Rows are points. Each table stands for the endless flat space through its points: a line for two points, a plane for three, and so on. The two share one point or none. Which?
In the rows, 128 means zero.

First, 2 rows:
[[151 157  96 136]
 [135 137 128 164]]
Second, 2 rows:
[[147 141 102 144]
 [139 153 122 156]]
They share: [143 147 112 150]

First, 2 rows:
[[165 171 132 117 149 150  97 112]
 [159 153 130 133 147 150 105 104]]
Second:
[[164 168 119 127 164 138 101 116]
 [165 171 113 128 172 132 101 120]]
They share: [162 162 131 125 148 150 101 108]

First:
[[145 115 139 149 128 136 166 111 108 134 108]
 [142 115 140 141 124 134 170 119 101 126 111]]
Second, 2 rows:
[[154 109 138 166 150 156 150  88 100 154 108]
 [144 119 138 151 120 126 170 113 125 134 103]]
They share: [148 115 138 157 132 138 162 103 115 142 105]

First:
[[ 86 145 153 125 104 122 171 160 110  98 102 117 140 108]
 [ 77 149 159 130  96 114 176 167 117 102 103 123 148 110]
 [ 95 157 123  96 112 130 170 181 123 126  97 135 104 138]]
Second:
[[ 99 133 132 103 118 146 152 148 106  96 113 111 121 113]
 [ 73 126 119 100 122 158 141 143 120  89 124 107 118 112]
 [134 147 147 109 111 126 170 157  85 106  94 118 121 116]]
They share: no point

First (3 x 20):
[[ 92 149 156 156 158 119 166 154 154  72 162 138 156 125  79 192 130 136
  128 172]
 [ 94 125 126 110 134 105 128 130 162  88 148 116 132 137 107 156 104 126
  110 136]
 [ 95 155 160 150 136 147 165 132 138  96 141 126 162 108  86 173 140 163
  122 181]]
Second, 4 rows:
[[ 82 113 119 162 133  92 151 184 196  82 136  85 167 163 141 172 131 142
  141 175]
 [106 114 115 123 149 107 122 141 157  67 155  99 164 134 102 147 131 141
  114 159]
 [ 87 149 152 127 118 134 155 123 151 113 131 125 134 121 105 167 112 147
  115 153]
 [ 84 160 163 123 111 145 160 111 143 125 127 135 124 112 100 169 107 149
  112 149]]
They share: [ 95 137 139 123 130 126 141 126 150  96 141 117 144 123 101 158 119 145
 113 154]

First, 4 rows:
[[132 100 129 104 155 108 107 117 171 145 145 139 179  85 130 122 173  91
  106 126 163  68 137 118]
 [125  98 111 106 155 131 123  98 156 148 160 162 163 115 135 132 156  89
  117 120 165  76 146 107]
 [102 148 104 158 160 165 133  98 153 156 138 134 162 136 125 159 164 115
   82  88 136 115 171 131]
 [104 124 102 138 170 173 145  90 139 156 162 166 152 154 145 165 144 119
  104 100 158 113 169 111]]
Second, 4 rows:
[[152 167  94 136 167 150 130  64 157 171 147 126 190 145 106 118 172 106
  124 149 134 143 142 100]
 [150 149  88 142 161 134 118  72 159 161 159 132 178 143 122 124 162 100
  116 133 134 129 150 104]
 [ 72  98 133 112 167 188 163 117 144 155 132 180 163 125 131 160 156 118
  110  97 185  69 156 113]
 [158 154  87 136 159 128 111  67 156 159 166 126 169 137 123 128 164  94
  108 133 127 135 152 111]]
They share: [114 117 107 127 160 150 131  96 151 152 155 156 160 130 135 147 155 103
 105 107 156  95 158 114]

First:
[[126  84 118  93 136 152 115 136 122 120 135 116 143  95 138 151 156 123
  118 143 125 120 144 139]
 [117  99 118  96 112 161 112 148 137 120 135 140 119 110 159 127 150 135
  139 158 101 123 141 127]
 [112 148 126 105 135 142 161 167 127 121 111 164  95 153 162 105 151 120
  183 104  91 145 134 130]
 [119 127 110 112 129 151 150 165 128 119 127 156 111 136 163 109 163 122
  174 113 111 126 147 120]]
Second, 3 rows:
[[120 141 133 108 130 165 158 132 122 135 109 139  95 147 180 107 166 130
  142 147  85 111 129 151]
 [127 134 135 100 125 171 167 139 119 142 101 147  91 151 178 106 167 125
  149 153  92 117 123 157]
 [ 94 122 102 122 135 127  91 151 146  89 163 130 137 100 151 130 143 140
  146 104  94 123 167  93]]
They share: [117 117 118 102 124 153 134 156 131 120 127 148 113 126 159 119 154 127
 157 132 103 129 141 127]

First (4 x 24):
[[105 187 165 156 124  74 111 124 102  79 109  91  95 124 143 152 103 107
   93 174 153 127 101 114]
 [129 171 149 150 137  99 103 117 122 113 121  99 118 125 139 134  92  87
  128 162 150 136 128 137]
 [132 126 131 149 100  72 123 148  98  60  97  89 105 159  94 107 120 146
   67 129 168 105  78  83]
 [123 157 138 140 114  86 119 143 102  89 100 102 103 143 116 113 116 121
  101 144 156 126 102 105]]
Second (2 x 24):
[[125 147 129 120 129  90 119 145 122  99 106 120  99 138 127 111 123 125
  123 128 139 143 119 129]
 [140 162 129 135  89 110 124 160  87 119  86  85 104 168  87  76  98 115
  108 138 174 128 104  94]]
They share: no point
